Each row of a before or after table is a point. One or more steps were done to the points. Then noise was added and the rows were shuffled. The steps act on how far a point lies along the listed directions, d1 being the first. Write out the steps. A step turns or swaps two directions, mirrors them in a line or flattens them onto one, adds a multiple of one to another, or multiplies one. Angles are multiples of 10 degrees, from the lower direction toward the higher: turns from -170 to 170, lines from 10 to 170 but not 90. Use the fewest steps. Two steps may share a direction if one is a turn and the other turns, adds or multiplies; they go together, in the order done. Otherwise the lowest direction goes first.

Directions:
(1): [28 52 32]
(2): [ 57 -35   7]
(3): [ 22  24 -59]
Before (14 x 3)
[[ -6  26 -49]
 [-10 -16 -51]
 [-24   0  33]
 [-17 -16  33]
 [-11  18   5]
 [ -5  -9 -51]
 [-18  -4 -17]
 [-33  11  41]
 [-14  16 -25]
 [-47   9 -26]
 [ 19 -13 -24]
 [ -7 -13   1]
 [  2 -21 -23]
 [-23 -18  32]]
After (14 x 3)
[[  19   42  -40]
 [ -44  -37   89]
 [   5   53  -90]
 [ -41  -67   80]
 [  -5   54  -81]
 [   2    7  -61]
 [ -37   -7  -46]
 [ -16    9  -25]
 [  -4   36  -24]
 [ -35  -47   72]
 [ -16    1   17]
 [  24   32 -121]
 [  -2  -21   -5]
 [ -37  -36   87]]
Steps: mirror d1 and d2 in the line at 50 degrees; multiply d3 by 2.5

Directions:
(1): [-49 -43 -14 -17   1 -43  65 -37]
(2): [-34  48 -39 -34  75   1  -2  19]
(3): [ 32  -7  10  63  62 -43 -11 -33]
(4): [ -8   3  76 -32   9 -55  -7  46]
(5): [ 16 -41 -34 -51  -3 -33 -70 -22]
Before (11 x 8)
[[ -18   51   -4   -3   -5   44   38   48]
 [ -27   46 -102  -20   13   39   16  -85]
 [   6  -58  -82   -6   53  -46  -61  -46]
 [ -37  -65  -78   -4  -36   10   27  -87]
 [  23  -19  -39  -14   25  -17  -68   -7]
 [ -35   17   60  -39  -36  -10   25   22]
 [  -9    7   54   -5    2    4   17   22]
 [  11  -62  -82  -46   -5  -60  -68  -42]
 [ -32   36  -71  -34   26   75  -37   24]
 [ -21  -12  -92  -22   29   14    4   -3]
 [ -35   21   10  -44   -2  -47   34   10]]
After (11 x 8)
[[ -33   18   11  -46   -1  -48   33   12]
 [ -40  -56  -68    7  -33   18   43  -82]
 [  -6   -2   45  -13    3   -5    3   19]
 [ -27   46 -101  -19   12   37   19  -83]
 [ -35   39  -72  -31   27   78  -33   27]
 [  -6  -35  -61   26   54  -27  -16  -29]
 [ -11   36  -15  -22   -8   32   13   40]
 [ -25   -5  -87  -13   29   18   12    1]
 [ -35   12   55  -48  -36  -14   10   18]
 [  -4  -30  -53   -9   -3  -35  -14  -23]
 [  16   -4  -23    8   29   -1  -38    2]]
Steps: multiply d5 by 0.4
